Rows are points. Before rounding, the points of a table are all equally far from one centre. They may lie mostly on one side of it. Write the centre, to within rounding.
In the rows, 128 means zero.

Points, 10 rows:
[[188 140 141]
 [131 109 112]
 [174 174 156]
 [185 132 139]
 [155 149 169]
 [176 183  98]
 [183 135  98]
 [172 174  87]
 [191 148 136]
 [168 196 133]]
Centre: [146 154 122]

Points (14 x 11):
[[168 127  72 145 116 165 132 202 109 150 153]
 [155  96  43  76 125 164 102 135  96 126 156]
 [181 155  73  89  96 144 116 120  83 117 124]
 [192 141  74 141  96 190 112 151 147 130 170]
 [188 160  52  93 118 168 126 149 104 132 136]
 [ 87 107  93  90  98 165  86 169 101 143 154]
 [171 123  71 115 145 205 166 147 105 118 116]
 [171 189  99 111 105 179 134 147 144  97 107]
 [159  76  57  61 113 101 113 152 130 203 141]
 [158 104  53  50  68 139 172 116 117 152 141]
 [130 130  40 148 108 173 117 206 149 166 139]
 [121 141 113  75  77 184 178 150 141 125 161]
 [183  75  67 104  69 181 121 175  96 138 134]
 [157 146  92  82 119 176  87 173 110 144 160]]
Centre: [141 104  94 113 105 145 128 135 158 150 106]

Points:
[[172 109 126 126 147 111 150  94  77  81 123  66 163  60 144  88 152 120
  169  97]
 [158 143 116 106 190 175 151 108  99  81  93 119 132   7 107 144 192  89
  119  87]
 [140 137 160 106 161 138 187 127 108  93 123  92  94  65 118 113 137 157
  146  78]
 [174 129 151 127 157 121 153  64  65 126 104 101 116  55 145 112 183 121
  154  86]
 [125 134 140  86 137 175 132  99  68 122  98 105  97  54  94 118 154 164
  144  95]
 [157 173 131 116 145 182 150 117  72  73  89 125  99  45 128 126 163 156
  170  82]
 [127 116 115 119 140 156 173 119  82  79 109  67 132  57 128 140 186 147
  135  68]
 [186 169 122  68 124 135 138 111  63 128 109 117 150  29 122  92 176 145
  109  94]
 [152 125 125 161 138 133 129 151  80  75 131  82 104  97 143 114 130 126
  127  47]
 [192 126 166 139 164 178 138 111 128 105 134  85 125  70 117 129 125 128
  130  59]
 [135 138 144  83 127 151 171 108  75 108  75  87 113  48 125  99 160 161
  152  93]
 [152 157 136  81 128 158 151 120  90 110  98 109 112  39 110 123 216 142
  129 134]
 [150 143 155 145 149 114 175 109  83  64 159 122 122  73  84 138 157 151
  126  84]
 [162 162 128 127 169 142 180 107  89  97 129  94 128  50  90 158 186 142
  170  98]
 [185  92 144 123 145 144 150  83  87  87 150 101 121  78  85 144 134 142
  111  99]
 [176 155 141 127 131  92 170 129  71 104 108 106 120  21 133 113 136 134
  115  76]
 [161 134 141 128 156 142 159 110  76  84 123 122 133  27 160  83 129 107
  159  59]
 [161 112 165 124 186 158 197 125  98 104 108 109 134  37 111 137 135 146
  135  85]
 [119 122 125 104 155 127 184  72  89  91 152  94 137  71 119 141 143 132
  144  71]
 [134 125 139 141 151 134 160 111  57  67 125 154 152  37 138 118 118 148
  167 109]
 [133 130 159 134 157 147 178 117  66  81 111  74  97  58 109 110 140 141
  124  74]
 [135 130 146  42 177 153 161 113  67  89  84  88 133  68  95 146 144 152
  128 101]
 [171 119 131 125 189  90 178 110  85 120 109 129 122  64 119  82 148 149
  157  79]
 [146 167 145 139 122 135 122  80 114  98 130 117 103  44  90 109 142 159
  139  91]
 [158 133 143  81 159 145 158 114  75 102  76  80  89  30 106 140 159 126
  131 110]
 [172 149 139  98 179  95 165 159  77 109 105 117 140  39 138 102 154 138
  135  49]]
Centre: [150 149 125 118 152 140 136 122  96  99  92 128 154  96 113 120 147 105
 122 103]
